Each wall is flat, endless, passes through zero and stands at right angles to its row. A trip goes straight from one point to another. Which walls does it cross, in order?
(in the rows, 128 means zero)

Walls:
(1): [141  70 126]
(2): [150 137  86]
(3): [139 150 106]
(4): [142 152 186]
(5): [154 131 204]
(6): [120  88 153]
Trips:
[146 127  90] to [104  99 126] => 6, 3, 2
[  7 162 106] to [107 130 152] => 6, 4, 5

Walls:
(1): [ 80  90  52 135 117 148  86 144 195 149  74 100]
(2): [126  45 149 166 155 184 137 127 141 206 133 122]
(3): [129 121 187  72 208  70 159 154 128  76  64 100]
(4): [105 172 129  26 119 154 148  80 136 155 110  80]
(5): [116  70 193 106 127  16  67 154 240 190 128 131]
Trips:
[131 114 162 115 170 124 166  92 125 156 139 159] to [149 160 136 108 153 153  92  59 179 142 142 127] => 3, 1
[139  78  95 155  92 136 249  92 127 183 182 143] to [ 96 217  73 149 115 133  98 162 131 141 125  75] => 4, 1, 2
[156 118 134 156  76 121 204 161  33 204 149 101] to [150 125 177  64  81 195 120 114 131 108 131 209] => 4, 2
[ 41 169  94 100 186 102  76  58 140 184 171 135] to [103 153 171  97 104 131  99 173 198  40 141 107] => 3
[128 150  52  93 141 173 143 117  81 136 138  82] to [245  77 170 113 111  69 137 168 150 196 140 202] => 2, 1, 5, 4, 3
[ 97 155 159 148 103 115 166 144 111 116 140 122] to [105 125  74 161 118 111  33 125 126 146 100 108] => 3, 1, 5
[ 99  68 114  79 186  92 107 180 155 175 107 103] to [107 183 156 165 111 105  72 140 156  87  63 124] => 4, 2
[177 152 114 161 186 146  78  59 183 177 166  89] to [137 120 120 175 128 145 168 119 146 105 119  69] => 5, 4, 3
[213  84 127 153  66  33 180 137 143 173 144 138] to [107 185 142  76 143  83  38 117  56 202  66 109] => 2, 3, 4, 1

Walls:
(1): [138 119 116 156 142 194 123 143 106 130  94 145 122 120 166  59 101 152
 168 151  85 183 119 123 162 134  72 132  65 101 125  80 150  95 163 155
  54 158  45 208 130 117 139 112  90 174 149 114]
(2): [155  88 103 125 120 159 142 139 116 146 195 188 104 126 164 127 152  23
  99  96 142 128 163 111 111  97 119 146  78  56 180 136 121 134  91 194
 115  81 120 104  99  95 151  66 166 159 119 208]
(3): [157 118 153 139  87 105  96 185  98  99  39  89 114  97 156  68 171 145
  68 151 164 120 143  35 107  85  97 153 130 171 116 159 178  92 100 124
 189 155  87 160 163 103 129 156  80 165 141 126]
(4): [112 136 137 102  82 151 162 125 179 177 157 171 124 111 112 131 152 130
 123 123 103 139 151  66 101 110 155  76 159 154 180 153  55 144 102  96
 163 167 103 172  68 118 109  86  88  40 165 115]
(5): [ 75 202 130 122 109 160 151 130 146 115  75 140  82 157 114 112 153  53
 170 168 100  65  49 145 139  83 100 157 121 120 163 180  75  98 162 123
 155 159 123 122 111 151 120 154 109 132 155 141]
(6): [116  78 144  94 119 112 170 120 114 188  77 122 146 104  87 116  79 166
 124 123 122 100 127 108 139  88  69  91 123 148 101 161 111 112 140  46
 173 111 187 148 131 135 130 131 101  80 148 115]
Trips:
[116 112 140  76 144 131 202 130 169 155 146 174 160 173  91  97  92  95
 137 222 112  83 163 141 134 214  71 110 125 159  88 126 159 149 142 107
 139 115 147  49  96 136 100 147 146 157 125 176] to [216 100 129 129 132 147  89 114  82 119 147 206  77 115 146  59 218  86
  91 126 117 189 199 181 163 108 126 117 111 157 114 119 146 131 128 131
 128 136 161 160 157 119 172  89  89 127 127 145] => 5, 1, 6, 3
[116 100  90 117 107 157  70 128 170 115 124 125  95 130  62 142 107 100
 126 167  65 100 171 171 147 149 199 117  87 104  85  95 169 131  82 186
 153 142  97 116  30  87 124 133  91 182 128 108] to [211 156 110  75 103 163 134 104 171 145 106 125 123 152 154 105 116  70
 102  98 207 131 131  63 131  90 116 104 109  87 111 150 122 100 134 140
 161 136  88 189 104 101 161  95 145 119 100  83] => 4, 3, 5, 6
[117  84 124  57  99 116 191 119 139 118 143 187 117 176 122 179  89 142
 123 133 149 180  65 114 189 120 161  78 186 108 181 175  56 141  96 117
 115 135  84 143 123 115 114  83 187 118 139 134] to [132  81 127 121 162 129 156 134 144  96 132 185 158 125 117 144 203 186
 138 181 117 111 131 163 196 134  48 161 154 131 108  73  76 226 132 138
 117 106  94  62 115 146 142  90 194  98 130  58] => 5, 6, 2, 4
[223  67  57 110 120  88 132 133  45 122  74 151 174  82 171 169 129 112
  96 122 129 101 120 126 134 110 133 114  92 129 137 182 108 158 129 189
 135 160 137 166 188 106 103 141 149 139 125  58] to [127 153 150 202 101 135 159 180 112 108 101 172 149 121 125 110 115 143
 119 142 155 146 154 136 153 111  76  90 127 180 133 155 153 173 188 105
  92 193  90  69 113 118 122 105 120 198 155 200] => 6, 5
[ 90 108 163 118 146  62  94  93 113 141 146 124 138  59 100 123 135 110
 119 133 149  84 102 123  43 173 138 174 155 145 169 118   7 103 169 137
 221  91 121 154 131 149 164  90 130 145  85  79] to [164 118  81 177 107 126 106 124 137 158 106  96  57  72 151 122 146 100
 121  87 115  91 145  92 134 131 104 152 130 150 132 154  62  79 119 135
 156  72 173 112  61 127 203  51 110 132  84  95] => 2

Walls:
(1): [157  73 170  95 128 140 145 102 129 165 102 177 150 130 116 118 118 139
  72 130 133 158  50 135 116 135  52 192 133 166  80 151 105  94 106 151
  60  24 188 113 222 102 136  63 113  92 115  75]
(2): [175 114 111 102 158  79 163 115 140  45 166 145 132 122  85 112  44 158
 136 134  83 170  89  98 147 152  63 150 125 150  53 140  66 159 120 160
 130 133 146 135 120 168  70 152 202 180 102 137]
(3): [117 147 145 157 147 139 115 108 154  84 172 109  65  69  71 129  87 118
 187  94 111 125 108  86  95 114 139 123 125 176 136 118 153 104 140 141
  65 155 131  79 165 149 136 171 134 113 145 155]
(4): [144  63 147 197 130 177 112 142 120  84 115 133  54 181 137 143 154 120
 108 130  73 181  84 121 175 100 108  39 207 129 113 125 184 136 147 141
 138 136 223 123 142 168 136 184 152 175 116  55]
(5): [ 85 188 203 145 119 110 212 125 185  79  55 135 193 165  89 122 157  44
  98 151 131 191 184 186 170 155  89 203 129 125 122 107 122 121 148 153
 146 122 144 102 185 141  61 141 124  99 138 125]
(6): [154  89 157 110 130 142  99  60 182 154 144 148 107  44 165 196 150 101
  97  58  87 161  93 112 129  82 163 133 124 159  86 159 120 113 120 157
 114  20 122 159 139 119 138 149 147 154 109  51]
Trips:
[140 115 141 125 173 154 174 101 158 152 175 176  79  87 133  76 146 107
 170 140  83 141 110 134 109  98  43  62 151 170 113 116 144 125 146 121
  91  45 106 104  60 147 131  98 115 169 120 102] to [165 172 144 126  78  77 109 167  66 114 166 190  98 100 142 128 148 143
 147 138 161 127 174 140  91 122 155 128 180 109 135 157 154  92 156 100
 218  52  40 175 139  49 109 180 200 155  92 178] => 1, 3, 4, 2
[111 168   7  90  66  90  95 185 191 106  95  59 100 102 163 100 166 134
  65  67  97 120 132 124 179 121  69  29 163 114 115 121  84 117 147 149
  88 186 171 136 118 142 127 104 145  94 142 161] to [121  99 107 164 145 143 226 164 101 121 166 141 123 149  92 133 110 150
 156 121  73 133 154 136 112 227 111 127  96 141 149  67 150 171  82 140
  96 150 177 131 122 154  64 104  91 155 113 107] => 3, 5
